Each row is a point. To make a cloud, some directions were put in groups of two or more. Within a group, all points are equally far from the middle, so they leave a hole (a ring in 2 directions, a hollow ball in 3). The other directions are filled evenly. Then the cloud was stretched, turned, moved and blurred a little. Count the holes, and give their numbers of directions, smallest first.

Cloud (21 x 3)
[[-0.64 -0.08  0.07]
 [ 0.63 -0.04 -0.60]
 [ 0.54 -0.45 -0.32]
 [-0.23 -0.60  0.02]
 [ 0.46  0.56  0.29]
 [ 0.02  0.09  0.70]
 [ 0.17 -0.41 -0.60]
 [-0.50  0.39 -0.18]
 [ 0.28  0.46  0.51]
 [-0.49  0.25 -0.32]
 [-0.19 -0.50 -0.36]
 [-0.15 -0.56 -0.28]
 [ 0.70 -0.18 -0.47]
 [ 0.16 -0.25  0.56]
 [-0.45 -0.39 -0.21]
 [ 0.72  0.41 -0.27]
 [ 0.42 -0.50 -0.40]
 [ 0.66  0.09  0.25]
 [-0.28 -0.51  0.25]
 [ 0.37 -0.55 -0.37]
 [-0.34  0.59  0.32]]
Holes: 1 (3)

Cloud (26 x 4)
[[-0.03  0.41 -0.61 -0.27]
 [-0.52  0.32 -0.44 -0.12]
 [-0.26  0.02 -0.13  0.17]
 [-0.63 -0.46 -0.72  0.19]
 [ 0.16  0.16  0.28 -0.80]
 [-0.20  0.66 -0.58 -0.17]
 [-0.11 -0.14 -0.32  1.03]
 [ 0.10 -0.40 -0.27  0.42]
 [-0.84  0.01  0.14 -0.59]
 [-0.24  0.83 -0.27 -0.13]
 [ 0.14  0.10 -0.19  0.53]
 [ 0.34  0.36 -0.66 -0.17]
 [ 0.08  0.36 -0.61 -0.36]
 [-0.30 -0.21  0.37  0.19]
 [ 0.59  0.17 -0.19  0.47]
 [-0.19  0.89 -0.33  0.06]
 [-0.90  0.16 -0.21  0.55]
 [-0.36  0.34 -0.21 -0.75]
 [-0.85  0.10 -0.48 -0.02]
 [ 0.29  0.11  0.54 -0.56]
 [ 0.24  0.33  0.62 -0.72]
 [ 0.29 -0.30 -0.42  0.33]
 [-0.81 -0.33  0.18 -0.45]
 [ 0.21  0.04 -0.24 -0.02]
 [ 0.57 -0.08 -0.32  0.25]
 [ 0.07 -0.32 -0.14  0.25]]
Holes: 0

Cloud (48 x 6)
[[ 0.34 -0.36  0.87  0.13  0.34 -0.16]
 [ 0.09 -0.95  0.20 -0.28 -0.82 -0.17]
 [ 0.35 -0.14  0.04 -0.81 -0.47 -0.70]
 [ 0.03 -0.19 -0.55 -0.03 -0.32  0.11]
 [-0.11 -0.38 -0.35 -0.12 -0.36 -0.40]
 [ 0.07 -0.61  0.00 -0.84 -0.49  0.37]
 [ 0.06  0.84 -0.66  0.06  0.25 -0.15]
 [-0.08 -0.34 -0.67  0.04 -0.34  0.37]
 [ 0.12  0.18  0.00  0.45  0.42 -0.78]
 [ 0.67 -0.22 -0.24 -0.21  0.12 -0.15]
 [-0.25  0.29 -0.04 -0.50 -0.25  0.19]
 [-0.27  0.35 -0.28  0.29 -0.14 -0.79]
 [ 1.01  0.62 -0.17 -0.09 -0.13 -0.37]
 [-0.27 -1.00 -0.30 -0.06 -0.60  0.17]
 [-0.39 -0.09  0.57 -0.53  0.05 -0.06]
 [-0.36 -0.37 -0.38  0.60 -0.49  0.25]
 [ 0.23 -0.52 -0.60 -0.19 -0.29 -0.50]
 [ 0.26 -0.50  0.36  0.35  0.25  0.70]
 [ 0.29 -0.92  0.31  0.10 -0.18  0.21]
 [-0.17 -0.10 -0.67  0.68 -0.08  0.09]
 [ 0.35 -0.30 -0.57 -0.44 -0.22 -0.68]
 [-0.29 -0.07  0.25 -0.70 -0.09 -0.31]
 [-0.30 -0.61  0.12 -0.29 -0.52  0.14]
 [-0.16 -0.98  0.79 -0.15 -0.61  0.49]
 [ 0.78  0.01  0.11  0.34 -0.27 -0.41]
 [-0.36 -0.40 -0.13  0.43  0.01  0.36]
 [ 0.06 -0.68 -0.26 -0.44  0.01 -0.13]
 [ 0.98 -0.37  0.34 -0.64  0.05 -0.33]
 [ 0.21 -0.76 -0.12  0.10  0.00 -0.08]
 [-0.58 -0.30  0.24  0.09  0.47 -0.32]
 [ 0.37  0.13  0.04  0.08 -0.11  0.53]
 [-0.26  0.17  0.10  0.20 -0.10 -0.06]
 [ 0.41  1.05  0.19  0.26 -0.01  0.04]
 [ 0.11  0.60  0.45  0.71 -0.11 -0.40]
 [-0.25  0.38  0.47 -0.48 -0.35 -0.35]
 [-0.25 -0.24  0.42 -0.24  0.10 -0.47]
 [-0.37 -1.07 -0.57  0.47 -0.99 -0.20]
 [ 1.09  0.79 -0.39 -0.02 -0.33  0.25]
 [ 0.21 -0.64 -0.42 -0.24  0.24 -0.57]
 [ 0.42 -0.10  0.21  0.08 -0.13  0.13]
 [-0.02 -0.67 -0.24  0.10  0.53  0.27]
 [-0.68 -0.97  0.16 -0.02 -0.39  0.27]
 [-0.91 -0.42  0.46  0.59  0.54  0.32]
 [ 0.24 -0.54  0.21  0.25  0.16 -0.43]
 [-0.43  0.09  0.33 -0.41 -0.48  0.28]
 [ 0.74  0.31 -0.28 -0.02  0.01  0.03]
 [-0.23 -0.26 -0.34 -0.16  0.24 -0.21]
 [-0.34  0.00  0.13 -0.44 -0.24  0.08]]
Holes: 0
